Each row is a point. Each copy is the shape, with its points in the same order, turned, moved and blurred by noise. Some copies are also mirrored. Which?
(in the rows, 100 means zero)

Shape (7 x 2)
50; 93
129; 73
88; 135
152; 101
51; 62
50; 100
187; 141
Copy 1 (7 x 2)
127; 162
151; 78
85; 114
114; 62
156; 163
125; 155
82; 27
Copy 1 is: mirrored
Copy 2 (7 x 2)
136; 47
81; 93
141; 99
86; 129
119; 26
144; 43
95; 177
Copy 2 is: mirrored
Copy 3 (7 x 2)
58; 106
135; 109
84; 56
151; 77
59; 136
57; 97
177; 30
Copy 3 is: mirrored
Copy 4 (7 x 2)
55; 47
130; 84
57; 106
129; 117
73; 25
46; 54
132; 171
Copy 4 is: only turned

Shape (8 x 3)
49; 102; 151
116; 177; 97
56; 138; 72
78; 161; 100
99; 43; 43
150; 59; 166
161; 107; 101
70; 80; 103
Copy 1 (8 x 3)
51; 67; 139
80; 180; 130
55; 134; 79
59; 146; 114
141; 77; 40
154; 68; 173
154; 134; 130
87; 74; 95
Copy 1 is: only turned
Copy 2 (8 x 3)
38; 120; 123
148; 148; 122
89; 144; 75
123; 152; 112
105; 68; 5
107; 19; 134
166; 71; 109
69; 87; 71
Copy 2 is: only turned
Copy 3 (8 x 3)
36; 91; 104
127; 141; 57
85; 142; 127
104; 151; 78
136; 82; 187
107; 11; 80
157; 57; 88
79; 76; 139
Copy 3 is: mirrored
Copy 4 (8 x 3)
57; 152; 75
130; 149; 158
59; 121; 155
91; 160; 151
81; 25; 108
149; 111; 27
157; 89; 107
68; 100; 89
Copy 4 is: mirrored

Shape (9 x 6)
110; 136; 120; 99; 57; 110
98; 18; 86; 84; 74; 83
106; 120; 65; 87; 64; 118
95; 14; 90; 107; 99; 97
56; 118; 100; 94; 61; 134
115; 73; 91; 86; 147; 135
57; 134; 106; 97; 58; 61
114; 125; 100; 108; 76; 132
114; 121; 94; 193; 82; 34
Copy 1 (9 x 6)
94; 132; 122; 106; 64; 110
117; 30; 100; 48; 88; 79
77; 99; 77; 111; 65; 109
124; 22; 103; 58; 116; 95
42; 101; 121; 98; 90; 103
108; 87; 68; 65; 141; 139
78; 122; 126; 120; 81; 42
90; 114; 102; 110; 81; 133
161; 87; 131; 185; 98; 72
Copy 1 is: only turned
Copy 2 (9 x 6)
135; 101; 84; 106; 86; 57
82; 22; 61; 68; 105; 113
117; 102; 45; 112; 85; 92
80; 16; 79; 89; 127; 117
86; 87; 52; 124; 101; 40
86; 99; 92; 91; 154; 116
89; 87; 87; 103; 29; 61
130; 102; 76; 127; 113; 75
123; 58; 139; 163; 27; 130
Copy 2 is: mirrored
Copy 3 (9 x 6)
98; 140; 91; 86; 56; 98
99; 13; 81; 84; 66; 86
98; 114; 77; 43; 83; 103
102; 5; 99; 91; 91; 103
74; 115; 135; 56; 75; 88
60; 62; 84; 90; 112; 153
75; 128; 98; 90; 80; 30
100; 127; 98; 77; 79; 121
163; 115; 88; 140; 140; 50
Copy 3 is: mirrored

Shape (11 x 8)
112; 80; 88; 148; 99; 82; 95; 145
85; 88; 87; 146; 157; 131; 67; 105
130; 56; 79; 34; 95; 70; 118; 127
64; 71; 109; 104; 108; 128; 70; 48
33; 81; 90; 96; 87; 112; 133; 104
94; 119; 102; 136; 149; 105; 100; 109
104; 71; 115; 70; 123; 65; 85; 129
66; 121; 107; 144; 42; 75; 134; 81
79; 110; 87; 95; 99; 79; 84; 135
57; 100; 96; 50; 102; 152; 56; 51
120; 72; 130; 84; 58; 102; 103; 140
Copy 1 (11 x 8)
129; 85; 75; 170; 92; 69; 113; 104
104; 84; 83; 195; 119; 117; 52; 78
121; 48; 94; 64; 106; 63; 102; 133
64; 60; 101; 136; 81; 134; 75; 51
33; 98; 84; 135; 99; 92; 119; 97
105; 102; 101; 163; 148; 110; 100; 78
109; 79; 122; 109; 111; 51; 79; 97
79; 124; 78; 141; 60; 90; 183; 61
98; 121; 77; 116; 101; 66; 86; 83
56; 83; 96; 86; 78; 155; 45; 62
118; 80; 118; 109; 51; 69; 121; 132
Copy 1 is: only turned
Copy 2 (11 x 8)
112; 80; 83; 135; 74; 86; 113; 154
90; 60; 141; 122; 68; 55; 70; 121
134; 59; 22; 69; 102; 123; 106; 102
43; 63; 116; 115; 88; 110; 87; 50
33; 71; 98; 65; 88; 110; 124; 124
96; 80; 143; 96; 103; 69; 97; 124
114; 59; 75; 97; 131; 118; 79; 121
33; 132; 102; 117; 96; 106; 171; 115
81; 97; 82; 87; 99; 101; 84; 142
45; 88; 111; 71; 68; 129; 58; 30
114; 80; 82; 109; 80; 168; 116; 116
Copy 2 is: mirrored
